Each row of a before or after table is a point. The points were changed in one or more steps. Then noise was added and the rows were shuffled. The steps act on how far a point lies along the listed directions, d1 being the first. Write out the steps. A step turns or swaps two directions, mirrors them in a line or flattens them onto one, adds a multiple of one to another, or multiplies one. Angles are multiples of 10 degrees, from the lower direction toward the higher: turns from -170 to 170, lines from 10 to 170 but not 90. Use the fewest steps. Two steps may share a direction if one is a turn and the other turns, adds or multiplies; they go together, in the order done. Otherwise the lowest direction goes first.

Directions:
(1): [ 49 -20]
(2): [20 49]
Before (9 x 2):
[[ 30 -17]
 [-76  11]
 [ 89  -4]
 [ 11  22]
 [  2 -32]
 [-44  28]
 [-43  15]
 [ 63  -6]
 [-54  -4]]
After:
[[ 20  64]
 [  6  -3]
 [-30 -66]
 [ -3 -14]
 [ 18  40]
 [ 13  17]
 [-16 -45]
 [ 23  65]
 [-20 -54]]
Steps: multiply d1 by 0; multiply d2 by 2.5

Directions:
(1): [-22 -31  21  37 -72 -11]
(2): [-67  35 -29 -34 -24  16]
(3): [-51 -26  44  19  45  29]
(4): [-12   4  46 -44   3 -65]
Before:
[[ 13 -22   9  22  -7 -19]
 [  9  -8  -1  29 -39   1]
 [-60 -48  37  45  -2  -2]
 [ 22 -17  28 -41 -26 -58]
 [-12  -8   4 -16  10  -4]
 [-29  13   5   7  25  44]
 [ 46  20  15 -13  29  10]
 [-19 -15 -21 -16 -45 -10]
 [-95   2   3  23 -22  13]
 [ 14 -34  -3  51 -23   9]
 [  4  33 -51 -43  -4  19]
 [ -1  55 -20 -37  -2  -7]
 [-25  -3  31 -56  46 -11]
 [ 93   7  -7   5  20 -24]]
After (14 x 6):
[[ 55 -27  19  62 -10  -1]
 [ -3 -14   5  21 -18  -5]
 [-26  -1 -32 -27  -6  10]
 [-15   8 -10  18 -45  18]
 [  7 -15  39 -45  44 -26]
 [ 23  33   6 -17  46   8]
 [-21 -38  40 -21  -8 -19]
 [ 22  16 -32 -22  38  29]
 [-12 -14 -18  34 -48   5]
 [-59  41 -28 -29   4  -4]
 [-57  -4   1   0 -30 -29]
 [ 10  24  -2  -9  16  20]
 [ 57  -2  34  20   8   4]
 [  1 -11  10 -16  17  -5]]
Steps: turn d1 and d2 by 50 degrees; flatten d3 and d4 onto the line at 70 degrees

Directions:
(1): [  6 -41  -5 -17  -1 -57  -6 -63  68  17 -52  -5]
(2): [-78  57  36 -45   0  -9  29 -36  24 -20  31  13]
(3): [ -3 -24  70  42  65 -31 -24  15   9 -59   8 -12]
Before (10 x 12):
[[ 30 -20 -29  19 -18   9 -21  13   2  38 -33   6]
 [ 40  25 -20  11   3  61  27  65 -61  15  41  15]
 [-12 -14  -9  -7  -3 -24   1 -27  -1  14 -17  -8]
 [-31  13  26 -16  -5 -42  20 -46  42   9  -8  10]
 [ -8  23  38 -11  -9   3  10 -17  30  -4   9 -14]
 [-26  13  58  -2  26   1  11 -19  13 -40  18  10]
 [  9  39   9  53  11  60 -10  83 -95 -11  60 -20]
 [ 14   9  -4 -33 -10  -4   1 -12   9   7 -10  25]
 [ 23   1 -73 -35 -57  11  10 -40  23  55 -24   3]
 [-34   3  72  30  37  16  -2  24 -39 -26  36  -3]]
After, 10 rows:
[[-52   4  32 -27  10 -81   1 -96  83   7 -26 -19]
 [  6  49 -78 -36 -71  66  21   9 -31  53  18  15]
 [-47  55  -2 -16 -22  25  12   8  -4  16  18  20]
 [-16 -59  67  29  49 -46 -19 -28  29 -17 -21 -12]
 [ -3   0 -12   6  -8  11   1  13 -40   8   6  -7]
 [ 49 -22  -9  47  -5   7  -8  35 -33  21   0   4]
 [ 26  10 -12 -20 -12  17  -8   8 -17  10  -3  21]
 [ 45 -52  36  39  36  -7 -24   4   7 -24 -22  -4]
 [-21  15  -5 -65  -1 -36  48 -66  63  30 -19  16]
 [ 46 -13  13  24  -8   9  -9  12  11   3  -6 -25]]
Steps: turn d1 and d2 by -160 degrees; multiply d3 by 1.3

Directions:
(1): [  7  52 -61 -18  -5  -3 -14  12 -52   5  41 -47  -7  -5  20 -22  13 -20
  -4 -16  -6  16  95  48]
(2): [-11 -15  35  11  -9 -13  14  -4  10  90  31  23   0 -33  -6 -32  34 -62
 -44  25 -71 -23   5  10]
(3): [  4  82  69 -27 -44 -40  15  -4 -48 -39  -5  -7  30   3   0  -1 -12   4
 -48 -19  -4 -45 -36  21]
(4): [-69 -41 -64 -47 -43 -16  -5 -36 -22   4  59  17  19   9   1  28 -53 -21
 -12   4  14 -34 -26 -13]
(5): [ 45 -42 -25 -26  30 -10 -25  41 -19 -20 -14  21 -63  25 -53 -22  -2 -25
 -17 -54 -12 -65 -18  29]
Before (10 x 24):
[[ 33  26 -18  27  22  17  -7  21   6  -8 -19 -24   5  -4  26   3  19  19
   40   3  23  51  40  -1]
 [ 33  42  13  15   1  -6   0  23 -11  -2 -10 -18   2  -1   0 -25  27  -6
  -20 -18   8 -15  34  36]
 [ 69 -13 -22  10  62  20 -15  58  14 -13 -48  -9 -47  21 -29 -10   8  -2
   10 -31  11   3  10  16]
 [-28 -11 -25 -37 -24  -7   4 -19 -25 -19   5   0   2  22   2  20 -24  15
  -13  -7   9 -18  -9  -3]
 [  2   4  -7 -24 -14 -18 -11  -3 -22 -61  -5   5   9  18 -13  27 -57  42
   24 -23  27  -9 -45 -12]
 [-14 -16 -53 -28  -4   2 -13 -13 -16  -8  21  -1  -3   9  -1   4 -25   5
   13 -17  15   0  28   7]
 [ 48  21  71   4   1 -26  -3  30 -33 -38 -47  20 -19  19 -47 -44   6   1
  -43 -28 -19 -73 -71  27]
 [ 12 -15  -5 -11   7  -4   6   3  -9   7  17  10  -8  -5   0 -11   3  -4
  -11 -13 -30 -14 -16  12]
 [  7 -20  31  19  -8  -2  10 -10  31   7 -12  15   5  15  -6  18  -2   8
    1  14   0   1 -46 -32]
 [-16  -6 -46 -12  -7   3  -4  -5 -11 -30  16  14 -10  20  -4  18 -35   8
   16 -16   5   3   3   5]]
After, 10 rows:
[[ -7   0   4  -5  -2   5  18 -18   0  17  18   7  21 -14  23  -3   5   7
   -4   7 -25   9 -10   0]
 [-61  24  31 -24 -76 -41  17 -45 -47 -23  23  15  62   7  -4   5 -49   2
  -39  22   4 -57 -87 -10]
 [  2  12 -23   2   8  19  -8  -6   7  -1  -1 -17   6  -8  17   3  -1  20
   28  -2  15  37  51   0]
 [ 14 -13  39  13  -7 -11   9  -3  26  -2 -15  15  -3  19 -12  15   1   2
   -9   2  -1 -16 -52 -23]
 [  8  22  19 -12 -14 -12  -1  -3 -17 -63 -15  -5  26  10  -1  24 -45  59
   33  -7  26  11 -37 -17]
 [ -4  32  22   0  -9   4  18 -12  -4 -15 -25 -18   9  10  25   7   8  34
    0  10   3  23  14  -6]
 [-15   5 -40 -17 -21 -12  -5   3 -23   0  27  -2   4   7  -4  -9  -5 -19
  -26 -16  16 -42  23  29]
 [-48 -46 -90 -37 -10   9  -7  -8  -4   1  37   1  13  22  -4  41 -63 -16
    2   0  36  -5 -16 -15]
 [ -6  22 -19  15   2  17   4  -5   6 -27  -2  -2   6   8  13  15 -16  27
   32  -1   4  42  22  -1]
 [ 31 -38 -77 -19  19   3 -28  33 -13 -17   4   5 -34  17 -15   2  -8  -9
   23 -34  20 -15  13  15]]
Steps: add -0.3 times d1 to d3; add 0.3 times d2 to d4; turn d4 and d5 by -130 degrees
